Each row of a before or after table is a point. The points were changed in one or more steps. Then noise was added and the rows were shuffled. The steps act on columns, c1 being the first. Write out the steps. A step turns or swaps two columns, mirrors them in a line or flattens them onto one, adds a multiple of one to another, or multiplies or shifts one. Angles are multiples of 10 degrees, from the lower column toward the higher: turns from -170 to 170, lines from 10 to 170 but not 90. Use the fewest steps. Two steps may share a column if one is a turn and the other turns, adds or multiplies; they go together, in the order done. Otherwise the lowest column goes first.
In the rows, zero is written as 128.

Before, 13 rows:
164,128
72,162
129,117
53,191
120,108
68,179
147,86
94,162
137,131
129,97
91,183
102,127
79,174
After (13 x 2):
170,114
64,135
35,111
113,108
130,137
152,156
65,119
67,104
141,110
50,118
152,111
79,124
138,121
Steps: turn c1 and c2 by 50 degrees

Before, 8 rows:
134,119,182
85,136,101
86,155,91
137,102,184
139,153,154
175,103,167
90,161,74
114,122,115
After:
153,90,193
111,155,88
103,171,40
122,145,168
136,116,217
104,173,74
143,100,218
123,126,107
Steps: flatten c1 and c2 onto the line at 120 degrees; multiply c3 by 1.6

Before (8 x 4):
160,120,148,73
117,107,108,149
70,132,173,97
71,75,184,51
164,36,126,140
101,118,187,93
148,121,135,115
33,70,117,136
After:
141,103,160,215
134,121,138,144
135,95,151,146
138,108,176,160
118,157,111,134
111,171,90,169
127,193,142,191
137,94,155,169
Steps: flatten c1 and c3 onto the line at 70 degrees; turn c2 and c4 by -130 degrees

Before (11 x 6):
130,167,193,174,117,92
153,127,126,99,91,81
143,104,179,133,109,176
121,150,140,92,109,168
29,94,168,172,78,68
89,53,174,121,146,110
96,162,147,162,146,181
68,129,170,135,176,62
144,89,151,182,58,87
126,128,79,102,165,111
101,110,67,174,98,79
After, 11 rows:
110,95,166,110,129,114
90,128,131,119,118,73
175,159,103,97,118,75
148,178,143,177,121,81
155,218,149,100,129,109
109,124,106,97,136,161
178,106,189,145,115,77
180,109,92,132,139,182
147,145,50,170,119,93
232,180,119,93,123,66
126,175,108,143,135,171
Steps: mirror c1 and c4 in the line at 70 degrees; turn c2 and c3 by -140 degrees; flatten c5 and c6 onto the line at 80 degrees

Before (8 x 8):
201,122,151,125,143,175,172,114
156,149,138,199,122,152,111,178
143,181,76,114,149,93,62,87
107,65,167,173,100,148,119,108
118,151,89,69,149,144,172,132
132,160,176,99,101,127,178,123
130,184,114,131,125,193,121,144
202,106,74,115,44,58,115,105
After:
103,101,168,106,87,148,171,108
111,193,83,133,153,149,57,132
203,144,72,146,62,60,126,104
123,225,113,123,128,194,135,140
136,204,180,115,93,128,68,122
142,222,77,195,188,96,164,86
154,194,140,95,93,153,192,175
196,162,155,97,121,181,100,117
Steps: shift c2 by 40; turn c4 and c7 by 130 degrees; add 0.7 times c4 to c5

Before:
96,114,93,82,111,132,121,123,157,140,165
125,91,113,109,101,90,172,126,154,104,213
81,111,82,157,62,187,135,186,93,159,97
92,183,123,92,142,70,158,92,159,74,136
131,140,76,132,66,151,153,123,156,124,219
144,152,96,63,147,102,194,96,155,91,142
97,110,88,150,113,169,106,154,49,176,148
105,80,89,144,172,158,82,110,91,83,109
90,100,79,173,179,130,108,102,109,152,79
After:
169,178,115,161,140,34,148,92,157,73,149
75,132,172,133,173,177,95,111,89,83,91
95,117,131,154,101,65,125,129,154,104,226
91,155,193,114,182,134,137,100,107,153,77
95,164,181,127,63,220,149,186,95,160,101
156,117,125,202,147,86,177,94,156,87,172
103,154,173,127,111,192,99,153,49,172,136
142,128,171,154,68,159,104,126,159,122,218
105,153,138,185,110,135,107,120,158,143,153
Steps: turn c1 and c2 by -70 degrees; turn c3 and c4 by -150 degrees; multiply c6 by 1.6; turn c7 and c11 by 30 degrees

Before (11 x 12):
143,117,111,141,144,149,121,128,103,134,116,110
131,151,121,140,112,137,121,141,100,123,124,142
147,100,120,129,133,107,141,116,116,136,113,111
111,148,144,149,128,139,145,133,108,129,126,142
119,131,145,149,103,123,164,136,99,105,160,134
151,138,135,150,129,151,114,143,109,135,135,155
117,132,138,128,107,147,122,104,144,130,142,129
132,96,104,112,151,126,141,101,117,122,113,124
123,85,114,126,139,116,135,130,126,117,114,115
131,146,130,116,127,148,131,127,150,130,141,125
124,138,157,101,119,159,124,112,143,118,124,125
After:
122,250,134,88,138,113,133,131,127,124,113,114
123,222,125,110,149,114,143,102,119,129,111,125
135,59,142,143,115,118,123,140,99,134,127,142
106,65,163,128,129,128,135,133,106,131,127,141
101,112,165,110,102,101,156,136,97,129,163,134
129,82,150,156,125,167,134,129,150,127,142,124
121,117,157,134,107,158,115,102,143,128,143,130
154,94,156,118,130,138,128,144,110,130,131,152
127,109,179,162,121,167,123,113,146,129,124,125
142,152,127,103,143,134,130,128,104,129,116,110
138,206,140,98,135,97,148,116,119,130,114,111
Steps: turn c1 and c7 by 30 degrees; multiply c2 by 3; turn c2 and c4 by 160 degrees; shift c3 by 20; add 0.7 times c9 to c6; multiply c10 by 0

Before (12 x 14):
72,206,181,98,117,109,122,149,170,143,133,142,95,122
84,188,124,180,92,82,161,72,90,127,145,158,130,156
194,200,198,89,158,86,90,142,151,171,122,59,90,83
119,105,109,166,157,31,131,163,88,101,204,103,116,150
129,124,121,197,169,149,51,143,62,163,171,145,101,122
133,90,147,127,127,103,89,133,107,156,130,89,144,87
200,156,138,158,179,88,131,164,98,93,103,107,89,56
131,190,129,175,67,105,65,113,162,100,133,53,152,134
114,126,135,121,76,100,51,122,148,170,206,147,68,131
193,105,138,190,152,127,84,129,131,135,212,76,129,83
167,148,196,118,146,69,84,69,103,94,184,146,74,49
135,119,183,102,136,132,163,126,84,106,105,162,139,150
After (12 x 14):
184,127,145,192,153,167,148,129,131,118,129,77,98,75
130,129,215,104,132,94,113,128,79,112,130,150,154,124
144,129,137,120,77,208,143,121,148,155,123,154,111,187
192,128,238,117,146,195,101,71,100,85,136,138,44,123
90,132,120,178,91,124,72,72,89,125,127,147,145,155
141,127,117,199,169,188,183,142,62,156,124,128,112,148
204,127,240,90,158,180,106,140,152,169,120,68,85,113
97,128,214,97,117,142,114,150,171,140,124,156,104,180
125,125,157,129,126,175,124,133,108,157,121,83,91,101
116,126,127,172,66,196,141,111,162,99,131,60,141,110
209,126,145,157,179,147,90,162,97,100,135,96,63,102
126,125,96,168,157,173,45,161,88,91,134,89,146,149
Steps: turn c1 and c13 by 30 degrees; turn c13 and c14 by -70 degrees; multiply c2 by 0; multiply c3 by 1.6; turn c6 and c7 by 120 degrees; add 0.3 times c9 to c12; flatten c10 and c11 onto the line at 170 degrees

Before, 9 rows:
132,120,144,136,183,132,163,96,47,130,188,81,193,75,148,125,171,106
109,180,155,107,108,159,109,171,171,133,203,108,180,171,56,83,122,164
96,86,135,108,112,151,145,95,115,136,173,111,101,108,168,112,184,154
90,151,93,117,99,62,155,187,51,94,90,100,136,127,129,137,90,74
169,114,182,106,114,60,105,87,161,56,140,82,155,118,129,139,112,152
167,145,158,106,102,96,91,79,57,61,155,119,112,70,150,120,171,149
65,85,78,220,143,130,85,70,170,110,157,106,160,108,172,91,159,158
117,148,137,171,137,150,77,86,56,138,138,105,91,58,119,119,194,97
74,185,67,154,121,166,167,127,94,133,89,111,132,144,99,77,92,155
After, 9 rows:
97,180,155,108,98,111,107,201,168,134,203,108,177,169,119,83,121,164
82,84,80,217,151,179,84,101,172,112,158,103,162,123,231,87,161,161
154,151,134,174,142,198,75,118,55,138,140,107,89,123,179,121,197,96
81,186,68,152,115,150,169,158,95,135,86,110,132,166,161,79,93,154
156,115,180,108,106,97,107,119,160,58,142,82,155,61,190,140,114,151
114,86,134,109,101,165,146,125,115,137,174,111,100,140,223,107,184,153
182,146,157,103,91,143,89,109,54,60,154,120,114,83,210,118,170,147
158,122,146,138,212,171,164,124,48,130,188,77,193,114,206,126,171,104
86,150,94,115,84,132,154,218,51,97,90,97,137,65,189,137,89,76
Steps: turn c6 and c14 by 70 degrees; turn c1 and c6 by -30 degrees; multiply c5 by 1.6; shift c8 by 30; shift c15 by 60

Before:
133,135,85,80,135,146,140,139,168,144,176,184,119,98,107,112,153,135,117,143
136,116,61,120,109,133,159,191,133,126,109,174,106,96,126,138,117,99,133,133
144,124,67,111,184,138,160,172,128,165,136,164,116,126,106,109,107,141,151,117
143,85,78,103,117,162,123,170,133,125,151,130,118,129,135,154,115,103,127,167
143,169,102,126,68,108,143,111,111,115,178,138,151,167,121,134,122,147,111,129
111,160,106,116,116,128,102,144,95,121,134,125,124,74,135,91,150,113,96,164
121,171,112,116,133,138,155,130,97,132,112,130,145,79,185,116,95,75,114,142
136,111,134,159,160,136,129,145,128,149,171,112,168,124,127,147,143,111,104,170
153,136,153,108,139,145,121,163,126,131,150,113,181,131,158,141,187,121,100,135
188,91,105,126,128,144,121,172,157,142,131,124,106,115,93,158,101,149,118,161
135,118,155,172,130,109,105,101,143,135,104,139,97,69,168,72,140,140,158,101
185,132,163,177,163,159,143,149,103,112,161,132,105,131,165,144,112,96,122,131
151,76,95,136,172,93,112,116,137,128,121,121,133,117,99,124,153,107,127,125
128,93,66,125,142,113,128,149,121,149,152,100,115,92,113,130,141,125,77,137
After:
163,123,67,165,131,140,171,126,126,111,136,163,115,126,107,108,189,82,164,118
242,131,164,110,131,160,112,92,103,177,163,131,104,132,165,143,167,120,118,133
142,117,61,127,145,134,128,79,133,120,109,174,106,96,125,139,114,79,137,132
127,92,65,148,111,111,126,118,121,125,153,98,115,92,114,131,138,107,47,137
144,110,134,149,103,135,112,107,128,160,171,112,168,124,127,146,153,120,90,170
159,170,103,116,155,106,160,152,112,126,178,139,150,166,121,134,72,137,101,128
249,91,104,142,153,143,142,132,156,126,131,124,106,116,93,157,137,78,112,161
113,171,112,131,157,137,101,77,99,114,113,130,145,80,185,116,143,145,105,142
178,135,155,131,69,144,113,108,127,109,149,112,181,133,159,143,118,99,83,133
94,160,104,121,111,127,87,109,96,116,133,123,124,74,135,92,108,118,77,165
137,135,87,145,100,147,147,130,168,81,178,182,120,100,107,111,126,115,109,140
141,118,153,136,118,108,117,148,144,172,105,138,96,69,168,72,126,149,175,102
157,86,79,127,144,164,97,90,133,104,150,130,118,128,136,154,122,99,126,167
173,77,94,129,90,94,90,111,137,136,120,122,133,117,99,123,159,146,128,125
Steps: multiply c1 by 2; swap c4 and c10; turn c5 and c17 by 110 degrees; add 1 times c18 to c7; turn c8 and c18 by -110 degrees; multiply c19 by 1.6

Before, 12 rows:
177,124,161,163,112,51,130,140,100,98,97,101,173,171,192,124,149,157,130,132,131,103,127,128
104,147,77,134,126,108,131,117,156,95,143,76,112,150,93,108,124,189,118,146,96,119,116,104
146,182,94,149,118,114,163,123,147,128,159,117,127,117,89,99,158,136,66,82,131,164,72,104
84,190,95,139,146,131,155,138,167,127,131,159,152,120,115,133,95,88,120,88,130,104,107,104
118,123,128,112,125,149,165,140,166,116,159,100,112,155,93,83,117,114,63,114,83,162,115,106
135,161,183,170,134,101,169,99,99,94,83,109,156,157,179,151,171,128,128,164,165,111,169,125
149,203,216,160,126,89,121,114,107,139,75,86,165,138,215,121,128,156,130,133,133,88,147,109
86,249,129,132,148,63,74,177,135,136,197,118,201,162,119,133,176,118,113,112,106,113,146,113
146,119,171,175,140,98,116,94,138,95,102,97,144,136,202,145,157,150,132,152,127,162,110,114
105,113,129,93,92,120,153,140,173,117,174,96,150,91,73,59,171,143,97,107,124,163,84,90
143,159,74,120,126,164,161,127,152,103,186,127,98,147,122,89,152,167,148,84,95,126,94,104
97,216,132,100,135,52,91,155,130,155,184,80,167,159,105,188,159,102,130,72,144,126,145,108
After (12 x 24):
154,89,187,105,111,99,168,158,100,96,71,109,155,100,179,140,165,128,132,160,164,110,168,139
129,106,169,84,122,100,120,151,141,92,109,96,160,117,204,133,154,151,130,151,127,160,110,153
134,84,98,159,127,130,154,152,165,132,101,158,110,201,115,118,90,89,117,82,133,100,103,152
165,80,127,229,105,53,96,158,133,158,132,81,97,144,105,171,160,107,131,74,141,130,145,173
140,100,72,175,156,163,161,98,149,102,158,133,129,119,130,99,157,170,141,84,96,124,92,130
158,109,77,139,158,103,127,113,154,101,134,82,145,154,93,115,116,190,109,146,99,121,116,137
114,74,93,162,160,115,164,125,149,133,127,114,137,126,82,108,159,139,64,83,127,165,70,131
101,146,127,160,211,118,152,146,171,114,178,93,110,182,71,99,172,142,98,110,121,162,87,111
152,116,163,94,138,54,130,169,102,101,105,99,109,56,193,141,149,157,133,131,134,108,127,119
172,37,129,231,123,55,74,190,139,138,126,117,69,159,117,122,178,120,112,116,106,114,148,152
130,78,220,132,143,91,120,164,109,138,45,89,137,95,209,125,125,160,136,135,133,86,141,139
157,131,130,144,167,148,165,112,165,119,159,103,118,141,100,99,115,114,62,119,83,158,115,127
Steps: turn c1 and c14 by -110 degrees; add 0.5 times c9 to c14; turn c2 and c11 by -30 degrees; turn c2 and c4 by 130 degrees; turn c5 and c16 by -40 degrees; turn c5 and c24 by 140 degrees; turn c8 and c13 by -100 degrees

Before:
103,128,134,76,166,132,134,180,96,131,138,59,131,138,134,162,132,191,82,157,93,128,98,127,109,150,98,77,65,160,168,147
129,36,92,128,117,98,66,127,140,108,148,140,147,169,57,162,69,94,149,159,153,163,71,143,153,74,188,179,141,75,156,116
78,70,99,99,93,146,118,122,118,164,140,172,113,169,75,183,66,114,175,128,126,143,135,132,143,112,150,200,154,47,200,109
116,86,130,123,109,131,123,107,109,97,134,139,110,187,43,214,113,98,181,161,131,153,135,177,116,94,159,202,206,39,165,104
119,134,132,137,184,132,94,134,133,140,134,71,176,106,164,125,177,126,110,159,117,113,103,163,101,123,96,75,103,102,158,110
180,40,54,99,104,85,94,119,129,76,110,190,171,155,185,55,130,175,156,95,102,195,162,139,130,103,116,117,146,141,59,199
165,94,57,146,121,142,151,110,67,89,123,231,187,196,211,48,146,192,158,73,140,168,156,146,120,118,170,166,121,142,84,93
143,147,142,83,137,89,116,135,128,134,135,89,186,159,151,188,159,132,69,136,97,130,147,118,68,142,121,77,83,145,152,129
After:
127,37,91,127,117,56,67,125,202,108,147,139,150,139,72,190,67,140,149,159,153,163,70,144,153,132,188,179,119,74,73,115
142,148,143,83,138,50,118,134,189,135,137,89,187,142,126,166,160,180,68,136,96,132,148,119,69,201,122,78,180,146,152,130
118,136,132,136,183,93,96,136,192,141,131,72,176,109,146,118,176,123,112,160,119,113,103,164,101,184,98,76,177,104,137,111
116,85,130,123,108,91,122,109,169,97,133,141,109,145,94,217,112,188,181,161,132,153,133,178,115,154,161,203,84,38,21,104
100,128,135,76,168,93,132,180,156,129,138,60,130,154,101,100,132,188,81,158,92,128,97,125,110,209,99,78,197,161,147,146
179,42,56,99,102,46,93,118,190,77,110,189,170,189,185,76,131,87,158,96,102,195,162,138,130,161,114,119,84,141,181,201
165,95,56,146,122,102,151,108,127,89,123,231,188,233,197,78,146,93,157,74,138,168,157,145,121,178,170,165,124,141,191,91
79,72,98,100,91,105,119,122,179,164,141,173,114,145,96,183,67,171,174,128,126,145,135,133,144,173,151,200,152,47,42,107
Steps: shift c6 by -40; shift c9 by 60; turn c16 and c18 by 60 degrees; turn c14 and c16 by 30 degrees; turn c15 and c29 by -30 degrees; turn c29 and c31 by -130 degrees; shift c26 by 60
